Each row is a point. The last column is the point's height on a tilted bowl or saddle (a function of degree 2), plus a little noise. Count its main directions that bend up, bend down and stay straight.
In the rows, zero is written as 128.

Points (18 x 4):
[[134 129 145 140]
 [ 96 170 139 135]
 [143 135 168 154]
 [115 149 135 131]
 [145  67  77 186]
 [ 98 130 149 131]
 [143  94 119 154]
 [159 140 172 167]
 [131  94 147 152]
 [160 134 147 157]
 [ 81 120 158 138]
 [ 97 137 106 128]
 [170  98 132 173]
 [194 133  88 193]
 [ 90 138 129 127]
 [115 156 134 132]
 [ 59 126  85 142]
 [156 172 141 161]]
Directions: 3 up, 0 down, 0 straight

Points, 25 rows:
[[129 117 100 131 123]
 [112 163 151 129 115]
 [165 125 178 124 143]
 [151 162 141 135 105]
 [ 95  85 121 160 112]
 [ 92  92 158 162  95]
 [ 87 136 142 102 134]
 [108 107  69 104 147]
 [130  91 145 163 122]
 [170 169  97 116  79]
 [142 106 135 140 118]
 [122 145 109  89 140]
 [164 137  84  86  95]
 [134 146  89 118 123]
 [132 104  96 123 118]
 [105  85 145 127 102]
 [ 44  85 167 175  34]
 [124 156 126 166 109]
 [ 83 129 137 139 111]
 [115  93 118 105 113]
 [208 128 115 115  68]
 [177 130 133 128 105]
 [126 147  87 168 134]
 [161 124 111  73 108]
 [134 155  78 129 123]]
Directions: 2 up, 2 down, 0 straight

Points (47 x 7):
[[112 155 134  98 132 125 124]
 [143 177 122 192 124 166  98]
 [131 144 156  66 122  70 150]
 [ 97  93  48  69 154 101 221]
 [133 145 138  81 140 111 128]
 [170  92 144  93 106 129  99]
 [127 128 133 168 190 140  91]
 [153  85  98  87  81 120  83]
 [108  97 121 105  92 150  98]
 [116  87 109 107 148  92 175]
 [200 135 152 121 156 150  92]
 [152 113 101 122 171 139 134]
 [133  90 152 132 136 122 133]
 [115 175 146  85  95 128 121]
 [130 139 151 144 158 147 105]
 [142 106 114  80 148  98 145]
 [120 122 124 138 127 155 111]
 [ 54 149  85 147 143 163 114]
 [113 128 142 111 173 135 129]
 [126 120 153 173 149 174  62]
 [104 197 135 125 139  90 121]
 [129  82 126 172 152 148  95]
 [128 143 101  84 135 138 131]
 [184 140 162 135 158 141 107]
 [152 137  78  85 144 133 138]
 [106 152 172 110 142 112 141]
 [134 149 134 187 123 133  94]
 [146 171 189 128 160 145 120]
 [111 109 115 195 160 111  90]
 [123  99  97 127 137 121 146]
 [139 132 147 135 100 100 139]
 [113 120  89 154 157 122 133]
 [114 166  98 173  64  40  67]
 [171 131 143 104 102 159 107]
 [141 131 121 121 125 134 124]
 [ 98 125 186 138 134 151  94]
 [160 127 145 111 164 105 137]
 [135 160 105  94 127  91 121]
 [147 120 128 162  86 103 103]
 [102 149 133 164 173 166  76]
 [134  75 105 138 131 104 135]
 [ 69 152 108 141 190 134 108]
 [ 84 129  98 169 117 136  95]
 [126  84 115  85 114 120 130]
 [145 136  88 154 102 110 103]
 [123 170 136 111 144  91 136]
 [122 161  47 184 132 147 124]]
Directions: 2 up, 4 down, 0 straight

Points:
[[150 165 123 165 106 185 181]
 [101  86 186 158 125 138  84]
 [ 61  79 145 129 116 149  54]
 [108 110 147 181 118 134 124]
 [ 65 136 108 210 106 152  94]
 [118  98 128 133 130 142 119]
 [153 162 110  94 189 108 115]
 [177 173 121 124 103 115 127]
 [133 173  92 146 160 106 168]
 [137 153 165 182 180  83 134]
 [148  74 122  91 156 151 119]
 [138 107  73 154 151 163 172]
 [ 90 123 129 137 146 124 103]
 [149 102 140 142 147 109 127]
 [170 105 145  84  94 120  98]
 [131 110 179 130 114 161 125]
 [138 155 132 145 120 104 132]
 [ 98 157  74  64  83 154 106]
 [108 163 137  86 109 145 129]
 [125 128 137 126 174 113 115]
 [139 106 128 111 151  86  87]
 [144  88 153 107 141 137 114]
 [126 142 110 147 195 168 199]
 [102 166 144 126 137 118 114]
 [ 93 119 138 128 127 124  98]
 [129 157  65 143 101 179 148]
 [170 154 130  51 137 108  68]
 [ 78 125 138 136 166 118  86]
 [108 150 177 138 103 105  98]
 [148  85 173 146 109 127 127]
 [148  86 125 134 149 108 122]
 [133 116 166  86 110 148 123]
 [106 109 137 142 128 164 116]
 [130 121 110 134 168 170 167]
 [110 128 149 168  96  67 121]
 [151 165 112 149 138  82 139]
 [133  77 107 119 185 157 141]
 [138 134 127  92  82 173 132]
 [130 126 134 154 175  95 128]
 [141 147 143  80  97 123 108]]
Directions: 2 up, 2 down, 2 straight

Points (67 x 9):
[[106 118 136 110  94  86 139 154 125]
 [124 151 150 170 110 112 150 141 128]
 [128 136  76  86 127 122 147 110 129]
 [162 135 172 116 120  97 137 131 113]
 [118 103  76 123 141 115 199 113 137]
 [146  93 162 118 129 154 103 126 110]
 [114 119 103 114 145 183 168 157 118]
 [135 109 128  71 112 145 147 143  95]
 [143 148 132 160 131  85 144 137 117]
 [168 136  83 124  95 144 128 148  91]
 [ 69 126 111 111 157 142 135 176 133]
 [149 116 145 136 103 133 173 192  98]
 [109 140 177 155  88 130 128 105 127]
 [115 147 134  87 141 129 127 121 139]
 [ 75 151 142 107 106  73 111  78 141]
 [123 131 122  75 144 107 146 151 115]
 [169  76 133 111 137 112 163 172  54]
 [141 117 127 131 132 151 124 168  97]
 [ 80 123 120 139 112 107 139 123 163]
 [ 54 155 122 117 127 156  99 106 160]
 [132 174 140 123  75 159 132 150 115]
 [120 109 132 168 187  95 165 135 100]
 [112 108 157 109 114 180 176 107 120]
 [127 175  97 115 125 162 186 131 160]
 [132 118 130 115 156 157 152 109 128]
 [146 184 149 118  60 172 115  71  70]
 [152 117  51 151 105 123  88 124  90]
 [160 135 131 114 134 134 112 106 126]
 [171 150 151 178  95 143 147 141 106]
 [172 187 151 169 152 118 144 115 118]
 [154 124 144 139 113  97 104 155 109]
 [174 122 143 139 155  71 116 121 122]
 [127 183 132 109 171 142 138 162 115]
 [138  91 155 133 138 108 149 140 106]
 [175 118 159 113  91 109 157 149  91]
 [121 164  95 101 100  59 139 164 109]
 [ 73 146 129 148 166  41 146 139 115]
 [ 85 164 193 132 143 157 117  75 159]
 [ 92  44 169 107 125  97 133  90  95]
 [133 135 116 104 152 119  88 206  47]
 [133 147 101 119 123 183  91  97  98]
 [128 189 132 104 114 113 163  76 141]
 [137 145 144  97 190 173 134 150 101]
 [ 81 118 146 128 108  83 182 156 144]
 [111 117 118 201 128  62 152 186  60]
 [149 128 106  75 179 171 161 129  82]
 [137 123 181 123 127 110 138 167  99]
 [136 127  74 162 140 198 158 121  86]
 [105 185 108 148 153 120 107 114 135]
 [125 159 114 192 129 155 156 190  91]
 [164 137 123 164 117 141  72  90 125]
 [118 153 144 105 127 147 113 109 138]
 [101 163 120 126  98 155 188 158 187]
 [ 95 118 116 131 103 110 140 117 155]
 [134 123 135  63 121 151 140  94 102]
 [ 88 131 114 216 121 100 108 122 109]
 [173  93  98 116 142  92 174 151  69]
 [177  95 126 153 133  85 140 126  96]
 [114 128 127  82 100  86 118 111 123]
 [132 122 119 112 125 137 149 134 129]
 [156 140  96 164 136 120 132  71 111]
 [168 164 134 149 139 134 173 166 106]
 [164 128 188 142 124 122  94 147 120]
 [111 140 118  95 151 159  91 119 126]
 [142 101 157 110 122 167 166  77  96]
 [141 167 142 194  92 120 138 143 107]
 [109 161 135 133 152  85  96 110 150]]
Directions: 1 up, 5 down, 2 straight

Points:
[[154 137 124 110 166  93 142 123 105]
 [ 61 117 122 104 127 147 133 106 109]
 [142  89 113 166 159 117 176 152 100]
 [105 119 126 141 127 157 137 123 135]
 [144  38 118 168 193 157 172 118  89]
 [138  88 178  87 187 113 141 123  90]
 [168 134 156  87 145 118 171 108 127]
 [101 111 142 183 133 115 126 121 110]
 [110  92 140 168 134 133  99 125 112]
 [142  92 102 137 125 106 188 128 100]
 [ 73 111 142 132 103  94 104 113 100]
 [ 93 151 101 165  81 124 151  94  88]
 [144 100 138 161 181 159  32  95  68]
 [113 135 104 160 116 148 150  96 131]
 [178 106  52 164 110 163 138 138 107]
 [129 100 108 107 140 139 120 124 131]
 [119 151 171 144 116 156 163 150 129]
 [140 146 191 154 101 171 124 100 124]
 [135 138 107  78 122 117 145 125 117]
 [149 115 149 107  93 139 146 129 139]
 [129 184 140 156 123 111 122 166 103]
 [111 109 157 125 136 139 166 159 123]
 [190 169 135 122  79 104 121  84  98]
 [114 170 147 159 151 117 214 156  91]
 [137 167 119 126 159 186 139 126 170]
 [ 85 115 151 151 153  65  78 117  81]
 [110 116 119 190  96 142 147 108 108]
 [134 164 166 126 149  85 113  88  85]
 [ 93 103 162 114 193  95 166 125  83]
 [142  74 144 123 149 131 148 170 113]
 [127 119  88 183 157 138 111 167 107]
 [147 134 120 119 103 119  90 111 113]
 [110 142 154  95 110 115 130 137 111]
 [ 25 159 132 125 106 195 162 121  59]
 [117 110 143 170 135 139 137 124 125]
 [ 87 125  74 140 113 152 116 151 106]
 [125 126 123 117 101 154 109  96 134]
 [ 95 198 132 116 102 137 106  85  78]
 [126 149 168 136 160 101 135 105 107]
 [119  96 199 136 106 177 111  60 106]
 [111 128 105  87 147 139 126 144 126]
 [146 138 130 112 116 107  95 134 111]
 [121  92  50 109  74  83  98 108  58]
 [145  85  90 104  96 146 152 137 128]
 [121 122 126 140 126 171 137  96 149]
 [134  99  63 149  95 147 152 123 107]
 [136 113 138 130  99 148 118 104 136]
 [154 175 129  97 133 124 118 139 116]
 [126 129 155 119 109 145 132  99 136]
 [ 82 101 149  80  82 129  97 136 112]
 [115 142 160 148 107 131 120 135 122]
 [104 102 180 139 151 104  87 155 105]
 [ 71 128 148 141 135  98 141 156 101]
 [157 113 133 145  68 139 175  97 127]
 [121 136 131 103 163  66 105 117  73]
 [142 138 140 130 101  62 124 149  78]
 [118 144 136 101 104 132 119 130 122]
 [ 83 158  99 119 128 134 128 158 109]
 [171 140 126  83  57 163 161  68 156]
 [111 107 146 127 138 177  81 168 126]
 [ 94 141 109 140 119 130  90 126 108]
 [115 180 125  77 137 113 131 155  90]
 [148 121  99  95 110  90 214  74  98]
 [135 116 108 106 114 150  98 127 131]
 [110 129 187 148 138 105 149 114 101]
 [144 124  89 144 150 103 167 141 104]
 [155 127 130 137 131 131  99 169 124]
 [ 59 127 135 114 118 154  94 183 117]
 [167  95 156 109 124  79 139  64 104]
 [164 114  37 153 149  93  99 116  46]
 [116 133 126 159 148  72 122  75  92]
 [127 172 125 137 164  90 108  61  97]
 [100 103 145 114 115  92 171  83  97]]
Directions: 1 up, 5 down, 2 straight

Points:
[[141 190  89 189 142 131 129 114 169]
 [175 129  92 181 129  91 188 122 161]
 [144  82 157 126 132 110 153 191 144]
 [142 113 117 149 163 130 105  52 173]
 [110  87 126 141 118 164 182 159 169]
 [112 124 159  81  93 124 148 145 159]
 [192 141 147 120 109 119 169 113 158]
 [159 153 142 160 123  67 192 106 162]
 [168 140 129 118 166  82 116 150 131]
 [166 133 143 122 152 186 135 125 149]
 [168 129 147 112 131  85 115 119 148]
 [140 145 136 119 143 100 116 104 146]
 [203 157 117 144 167 111 119 114 159]
 [ 99  84 126 167  79 148 147  68 152]
 [125  95  94 109 109 133 142  95 158]
 [154 112  99 118  99 216 120 147 166]
 [ 80 125 148  96 127 147 100 114 167]
 [112 137 143 154 103 163  62  90 175]
 [106 154 108  77 129 112 170 154 164]
 [105 116 109  64 108 103  97 181 151]
 [165 134  53  90 107 121 134 153 170]
 [ 99 118 124 109 124 128 118 152 143]
 [136 173 121 139  96 109 125  67 151]
 [112 136 140 194 135 101 102 191 143]
 [144 118 186 120  43 135 125 138 164]
 [107  91 135 129 134  49 105 154 103]
 [140 109 159 110 101 122 115 109 152]
 [164  72 117 118 166 103  91 116 146]
 [110 156  83 152 102 143 138 147 162]
 [148 148 180 115  78  75 145 107 168]
 [111 193  95 133  80 125 103 110 162]
 [115 121 137  83 180 120 127 136 138]
 [146  95 122 111 123 178 111 125 159]
 [125  98  48 133 160 132 140 123 170]
 [103 149 132 139 113 134 161 133 147]
 [177 142 135 159 135  94 145 177 145]
 [140  78 156 151 118 106 149 113 140]
 [114 157 176  84 121 105 137 150 164]
 [137 168 172 155 107 108  84  79 171]
 [155 117 124 111 170  38 152 147 122]
 [116 134 197 138 145 158 179 161 170]
 [118 140 106 159  31 131 160 150 161]
 [101 101 129  83  86  98 166 129 158]
 [104 156 164 121 144 133 143 115 147]
 [129 124 132 137 158 122 137  73 149]
 [116 119 138 117 114 154 121 134 148]
 [ 84 121 138 103 150 126 145 143 140]
 [142 110  96 135 116 127 106 171 135]
 [134 101 111 121 128 174 161 139 158]
 [118 139 112 161  99 125 146 120 141]
 [114 165 148 121 129 118 149 139 149]
 [116 112 165 106  92 133  98 111 163]
 [155 158 146 168 126 150 153 124 147]
 [ 66 184 137 140 125 200 120 121 176]
 [121 126 128 109 153 180 107 109 157]
 [118 119 163 155 133 103 146 116 136]
 [116  97  95 130 158 119 144 131 136]
 [126  75 151 185 112 113 100 129 149]
 [119  92  97 154 117 124  82  96 158]
 [121 151 132 100 114 160 120 110 147]
 [132 104 113 150 140  89  73  82 155]
 [135 120 164 115 123 123  79 178 149]
 [ 93 150 107 139 159  86 135 108 140]
 [156 177  97  59 160  80  98  92 206]
 [103 153 165 122 104 168 151 125 150]
 [135 101 130 117 146 115 154  87 148]
 [164 107 103 126 133 120 108 196 128]
 [168 157 149  81 138 129 101 216 149]
 [136 133 155 160 150 174 113  96 156]
 [173 149 124  96 134 166 156 118 150]
 [ 90 101 146  82 161 107 111  95 164]]
Directions: 5 up, 1 down, 2 straight

Points:
[[119 107 125 104 101 166 155  98 131]
 [186 109 151 135 119 119  83  96 108]
 [175 166 171 127  95 126 157 111  92]
 [152 179 169 163 155 131 122 148  96]
 [100 135 159 114 144 155 132  83 113]
 [ 99  94 123 129 122 138  96 116 127]
 [219 119 138 137 129 161 142 141 103]
 [108 128 133 147 132  93 141  90 129]
 [115 139 112 149 108 170 131  96 119]
 [120 132 118 113 123 150 128 112 126]
 [140  93 244 119 158 137 144 123  69]
 [126  88 195 117 103 120 139 126  93]
 [172 117  92  93 167 116 150  76 137]
 [135 127 176 132 149  92 174 165 101]
 [133 139 119 159 116 122  90 142 111]
 [171 109  99  76  75 100 133  77 115]
 [122  94 159 149 142 123 125 111 130]
 [100  57 148 112 163 137  94 164  87]
 [137 137 104 124  56 107 119 145 123]
 [187 144 135 102 111 175 104 119 101]
 [122  90  77  98  90 125 180 176  77]
 [143 101 145 153 128 116 138 109 138]
 [123  56 131 121 133 163 169 136 114]
 [124 190  78 123 163 157  90  94  61]
 [130 131 144 139 109  88 115  95 119]
 [141 125 130 151 135 122 134  84 145]
 [145 122 164 162 149 133 133 102 144]
 [101 155 189 164 150 162 122 118  91]
 [ 83  88 159 123  96 153 168  99 101]
 [148 114  95  92 118 153 115 146 125]
 [151 214 101 161 127 146 122 110  67]
 [108 112 107  73 128 102 107 127 122]
 [131 109 137  78  87 130  96 130 143]
 [114 156 167 166 119 143 147 164  82]
 [126 120 139 165 143 143 158 101 147]
 [184 109 155 161 163 163 148 125 150]
 [143 126 175 130 163 143 113 107 123]
 [130 105 140 169  69 133  64 108 109]
 [121 128 103 150 141  80 174 109 136]
 [ 69 119 142 100 172 109  67 140  85]
 [124  83 140  78 105 189 111 117 142]
 [166 159 149 104 124 129  75 100  90]
 [ 97 135 128 146 139 115  79 113 110]
 [121  89 118  93 140 142 189 148  93]
 [100 124 174 120 146 118 106  75 105]
 [ 62 142 138 108 157  96 155 163  73]
 [147 132 132 146 117 109 120 119 127]
 [137 147 103 141  83  86 144 121 104]
 [ 87  70 150  88 122 103 161 115  84]
 [ 87 164 132 168 116  99 109 144  86]
 [157 195  97 148 134 169 132 121  79]
 [149 127 131 114 107 107 160 146 109]
 [121 101 166  90 121  95 129 170  86]
 [169 175 170  84 112 121 117 140  65]
 [125 148 128 151 114 183 135  57 113]
 [104 111  75 105 116 102 102  97 123]
 [138 125  94 141 167 175 159 104 136]
 [ 97 179 120 150 166 110 158 100 129]
 [143 145 161 119 154 146 156 156 105]
 [ 94  84 134 134 158 141 117 126 115]
 [165 117 148 120 118 101 198 167  80]
 [155 111  89  97 153 158 169 168  86]
 [152  84 187 120 137 134 149 144 102]
 [130  57 113 117 151  62 174 124 108]
 [131 151  98 119 108  55  67 146 116]
 [131 100 138 131 133 133  99 106 130]
 [170 139 142  68 107 157  84 130 102]]
Directions: 1 up, 6 down, 1 straight

Points (74 x 9):
[[119 150 173 122  94 123 158 126 119]
 [133 118 136 121 163 106 127 167 118]
 [123 144 146 136 139  94 139 141 130]
 [144 159 123 100 114 148 127 149 119]
 [162  93 166 130 166 143 150 132  99]
 [148 170 151 116 108  93 107 103 118]
 [ 72 152 100 148 139 185 155 164 115]
 [142 125 117 193  86 134 104 120 120]
 [100 132  89 136 109 157  87  49  81]
 [ 97 149 141 163 145 181 131 166 124]
 [121 134 172  78 112 169 119 106  96]
 [120 152 102 130 174 113 105  95 109]
 [113 102 142 104 114  95 110 152 110]
 [137 155 118 154 100 119 122 132 126]
 [159 148  97 112 114 116 147 152 107]
 [147  99 111 125 124 143 132 118 107]
 [138 129 100 142 111 103 138 151 115]
 [110 131 145 160 145 175 139 137 120]
 [102 122  85 103 131 114 184 155  88]
 [155 101 165 119 137 125 107 102 105]
 [129  74 102 150 143 106 101  76  86]
 [128 112  92 160  89 158 141 112 114]
 [154 136  41 151 100 144 155  56  57]
 [132 114 159  78 145  96 146 120 104]
 [129 119 144 107 167 120 151 157 114]
 [183  81 101 125 120  91 167 155  86]
 [124 128  85 144  95 135 120 118 112]
 [109 151  48 107 120 165  99  98  83]
 [152 135  93 195 132 112 171 165 127]
 [113 107 165  97 125  74 149  85 105]
 [107 123 151 127 135 131 111 148 121]
 [140  84 118  41  91 119 152 141  77]
 [142 153  78 172 130 140 154 124 117]
 [143 101 157 121 108 107  96 123 114]
 [127 160 103 125 138 161 160 119 111]
 [176 131 106  80 183 167 128  97  71]
 [ 66 140  88 133 122  93 125 125  92]
 [ 86 180 110 123 186 134 171 138 106]
 [ 78 124 105 137 127 119 149  94 101]
 [154 163 167  98  85 147 116  95  99]
 [178 140 136  84 141  78 127 136 101]
 [158  88 100 131 113 165  78 145  84]
 [152 133 118 101 148 170 158 137 105]
 [111 168 108 143 129 119 203  87  84]
 [167 125 141 172 149 125  80 155 114]
 [ 69 143 133 116 138 116 159 174 107]
 [100 158 139 121  94 128 133  89 112]
 [117 122 128  98 165 118 101 119 110]
 [109  89 160 171 111 121 122 101 118]
 [162 138 131  79  95 111 139 127 101]
 [137 127 130  90 158 156 114  76  86]
 [106 120 130  78 171 134 122  76  85]
 [101 117  79 156 142 121  69  91  85]
 [184 195 129 140  97 143 121 152 110]
 [129 142  83  96 132 170 133 176 113]
 [191 165 176 130 103 203  96 122  71]
 [140 112 124 109  96 154 147 175 114]
 [116 187 152 108  72 115 112 103 110]
 [103 101 137 101 126 116 141 103 105]
 [ 77 130 136 126 123 135 142  59  92]
 [128 118 155 146  94 146  89 145 115]
 [ 99 149 124 110 117 131 128  91 110]
 [119 176 120 130 129 117 134  74 104]
 [135 118 174 201 172 185 175 132 108]
 [ 89 131 114 136 174 143  95 153 110]
 [174 122 106  94  66 142 102 115  95]
 [137  78 109  86 107  96  76 119  85]
 [ 81 149 117 111 160 159 187 162 104]
 [104 143 216  73 154 160  73 143  91]
 [156 150 129  62  91 108 166 145  85]
 [178  41 110 104 118 128 128 108  61]
 [118 122  72 130  84 152 114 156 103]
 [119 144 124  95 148 108  93 134 118]
 [131 111 106 110 167 119 157 185 101]]
Directions: 0 up, 5 down, 3 straight

Points (72 x 9):
[[166 123 181 121 126 148 123 143 123]
 [145 148 123 143  86  96 112 108  95]
 [162 124 180  90 152 130 122  96 100]
 [105 163 194 196 173 134 119 148  84]
 [100 134  94 147 137 109 100 189 119]
 [129  95 121 176 124 125 100  69 112]
 [130 178  76  87 155 122 154 153  89]
 [ 70 113 110  98 103  91 109  92  74]
 [138 142 136 111 144 126 173 150 108]
 [132 185 109 146 139 128  82 176 103]
 [127 111 112 117 164  90  91  84 108]
 [122 104 102  78 116 128 182  67  79]
 [171  85 119 142 138 101 119  83 112]
 [163 117  60 187 160  99 119 120 133]
 [117 181  98 155 205 114 147  88  61]
 [124  72 164 150 122 188 140  67  88]
 [ 70 124 110 145 109 123 132 117  97]
 [139 134 169 121  86 125 151 136 101]
 [100 116 139 136 147 148 139  73  94]
 [122 114 124 131 141 142 178 103 103]
 [124 102 128 164 179 152 152 175 126]
 [129 164 132  40 178 200 128 111  87]
 [110 127 158 136  74 107 115 156 102]
 [142 109 178 130 175 102 173 115  84]
 [141 113 112 115 112  91 111 178 122]
 [141 125 104 137 120 146 114 129 134]
 [ 79 109 133 100  91 130 127 119  96]
 [149 127 124 160 121 108 139 121 116]
 [140 180 136 163 102 168 147 119  85]
 [140 128 104 125 148 107 171 148 111]
 [166 130 110 145 124 119 128 114 123]
 [129 138 163 121 106 125 119 130 111]
 [102 138 119  72 109  68 158 205  75]
 [138 109  86  87 146 157  94  68 129]
 [164 131 143  64 136 144 119 143 130]
 [118 135  94 107 147 109 153 132 109]
 [150 143 118 145 193 153 113 162 116]
 [143  56  77  94 153 105  67 112 127]
 [126 107 169 125 106  83  72 167 103]
 [130 115 137 137 129 163 149 154 131]
 [143 145 163 131 135 144 134 103 104]
 [150 139 202 126 100  85 144 159  85]
 [ 83 111  84 124  92  96 110 178 100]
 [166 108  97 150 195 152 135 160 126]
 [136  99 120 133 138 155 178 102 109]
 [141 125 106 112 144 119 151  98 112]
 [151 148 126 127 109 142 161 129 107]
 [118 119 151 135 166 131 199  97  76]
 [ 91 200 136 192 136 144 123 188  76]
 [186 158 106 109  87 129 106 111 104]
 [112 152  80 179 126  86 125  97 102]
 [138 100 161  95 124 135 118 160 134]
 [175 103 143 113  94 156 164 170 121]
 [107 127 103  97  71  42 102 113  53]
 [140 145 182 113 146 155 132 161 116]
 [123 139 125 119 102 113 156 159 108]
 [106 127 130 190 130 103  98 120 117]
 [142 121 158 122 130 126  89 109 117]
 [118 139 106 171 142 110 116 107 118]
 [174 146 131 123 117 144 121 180 124]
 [133 129 111 146 146 113 135 150 126]
 [150 128  93 119 107 135 156 171 120]
 [116 109  77  98 182 164 125 104 120]
 [124 109 150 129  66 155  97 160 116]
 [139  87  68 134 165 169 134 122 133]
 [163 138 154 150 156 149  96 124 120]
 [174 180  81 119 155 150 139 117 101]
 [113 111 189  81 169 136 114 102  91]
 [144 100 103 176 125 135 103 121 139]
 [111 147 174 151 150 128 150  63  60]
 [128 136 152 122 115  83 140 130  95]
 [ 91 148 136 135 140  83 163 140  80]]
Directions: 0 up, 6 down, 2 straight

Points, 62 rows:
[[133 119  88 146 155 104  48 141 126]
 [114  97  92 146 164 131 155 114 117]
 [ 92  92 106 100 102 118 152 159  82]
 [127 123 113 101 173 144 116 148 138]
 [170 126 125 110 160 134 124 162 125]
 [115 182 118  99 141 124 119 121 121]
 [138 104 145 110 129 174 154  94 114]
 [172 107 115 108 171 100  94  63  87]
 [104 123  96 138 154 149 133 136 143]
 [112  44 156 122 164 138 118 110  95]
 [105 136 120 139  99 111 116  80 108]
 [166 121 138 153 108 132  93  92 108]
 [104 137 170 115 158 170 123 100 128]
 [ 82 157 152  98 127 169 122  95 119]
 [146  97  76 138 115 135 110 161 139]
 [164 123  90 162 125  77 174 118  64]
 [ 78  87 130  89  86 138 101 133  89]
 [152 102 152 115 129 146 150 121 120]
 [134 128 143  50 117 155 100 101 114]
 [135 131 169 127 115 129 130 151 131]
 [113  65 140  92 112 173 176 131  77]
 [122 124 159 109 127 166 151  89 120]
 [ 97 103  93 119 127 104 150 127  97]
 [ 94 121  92 107 125  94 130 142 102]
 [167 131 150 118  91 108 137 123 117]
 [183 137 149 156 109 139 140 165 113]
 [112 130 137 160 110 110 190 128  84]
 [130 101  91 119 107 133  80 146 128]
 [163 128 116 178 130  69  84 171  96]
 [111 163 129  99  84  79  79 111 104]
 [167 100 111 158  85 173 136 148 112]
 [113 107 135 129 126 104 119  83 104]
 [170 146 163  95 135 128 154 131 131]
 [129 126  97 142 128  84 100 119 112]
 [169 155  97  96 158 105  61  58  78]
 [151 126 101  40 167 155  91 135 115]
 [155 113 115 134 139  30 110 100  60]
 [145 104 123 113 135 166 151  90 114]
 [100 191 148 157 122 134 108  97 114]
 [101 153 124 135 115  98 122 166 116]
 [141 113  83 144 140  72 179 154  64]
 [ 70 150 101 103 165 167 138 147 129]
 [127 136 149 103 114 104 130 153 120]
 [101 190 105 124 103 124 116 146 121]
 [137 111 158 100  96 141 134 156 117]
 [153 135  80 155  97 202  92 109 146]
 [ 72  76 138  79  62 167 151 187  40]
 [106  71 169 140 131 160 105 108 103]
 [126  52 159 126  52 130  70 156  64]
 [127 181 153 142 192 104 112 165  97]
 [142 137  84 152 125 172 117 172 162]
 [158 162 162 101 161 135 122 117 134]
 [144  81 165 132 111 113 174 141  92]
 [126 148 126 106 117 183 114 111 131]
 [125 133 164 124 102 115  75 109 122]
 [168 143 157 108 124 116 115 172 118]
 [125  97 164  89 143 142 111 187 110]
 [165  84 161 128 123 129 125 146 114]
 [ 72 106 118  91 132 122 152 130  93]
 [151  88 126 145  86 125 112 115 100]
 [ 85 186 132 151  83 100 143 127 112]
 [ 90 118 148 142 119 120 117  97 114]]
Directions: 1 up, 6 down, 1 straight
